Rows are points. To make a cloud, some directions were put in groups of two or more. Within a group, all points are equally far from the middle, so they leave a hole (a ring in 2 directions, a hollow ball in 3). The other directions are filled evenly. Then the cloud was stretched, turned, moved and blurred a little. How many holes are there, and how many directions does each take, smallest first?

Cloud:
[[ 11 -52 -25]
 [-75  37 -52]
 [ 33  22  -5]
 [ 11 -70 -13]
 [-38 -47 -18]
 [-13  40  51]
 [ 14  17  62]
 [ -5  10  -2]
 [ 10 -58  40]
 [-41 -26  -3]
 [-95 -52  57]
 [-12 -47 -41]
 [-39  34  33]
 [-16 -54  -6]
 [ 34  54  52]
 [-56 -19 -12]
 [  0 -26 -35]
 [-11 -59 -20]
 [-14 -66 -23]]
Holes: 0

Cloud (31 x 4):
[[-36  -7  75  -3]
 [ 11 -49  23 -60]
 [ 59   3  49  52]
 [-23 -17  81   7]
 [-25  10 -35 -50]
 [ 80  -8 -25 -13]
 [ 72 -28  20 -55]
 [-25 -36 -37 -20]
 [-23  27 -40  37]
 [-34 -26  38  48]
 [ 40  67  61  11]
 [ 66  21  73 -37]
 [ 19  64   9 -59]
 [ 34 -47  34 -60]
 [ 38  63  20 -56]
 [-33  18 -34  40]
 [ -6  35 -36 -52]
 [ 59  23  12  53]
 [ -2  30 -52 -34]
 [ 54  57  65 -23]
 [ 70 -26  -5  33]
 [-41  21  39 -49]
 [ 58  20  85   6]
 [ 21  78  48 -25]
 [ 17 -24  86 -30]
 [ 17  50 -16  50]
 [ 34  50   6  53]
 [ 61 -50  -7  20]
 [ 63 -41  17 -53]
 [ 16  76  39 -38]
 [ 27  74  43 -38]]
Holes: 2 (2, 2)

Cloud, 30 rows:
[[ -5 -74 -45 -52]
 [ 39  -4 -72   7]
 [ 67   8  29 -43]
 [  9  16 -32  79]
 [-57 -26   6   3]
 [-50 -25  18 -43]
 [ 36 -19  -2  26]
 [ -5 -49  61 -43]
 [-62   8 -64  31]
 [  8 -33 -95 -12]
 [-21  -7 -67 -12]
 [-31  13  17  11]
 [-73  15 -10  82]
 [ 32  58 -34 -47]
 [  2  10 -85  19]
 [  0  52 -28 -82]
 [ 45   7  59 -16]
 [-39  65  12 -11]
 [ 22  41  63  23]
 [-19 -26 -68  23]
 [-11 -49  45  46]
 [-59 -13  51  -2]
 [-30  58  19 -11]
 [ 26 -35  27 -37]
 [-70 -13 -12   8]
 [ 23 -18 -50 -57]
 [-42  17 -16 -78]
 [  5   8   9  56]
 [ 64 -44 -44  28]
 [ -2  37  21  64]]
Holes: 0
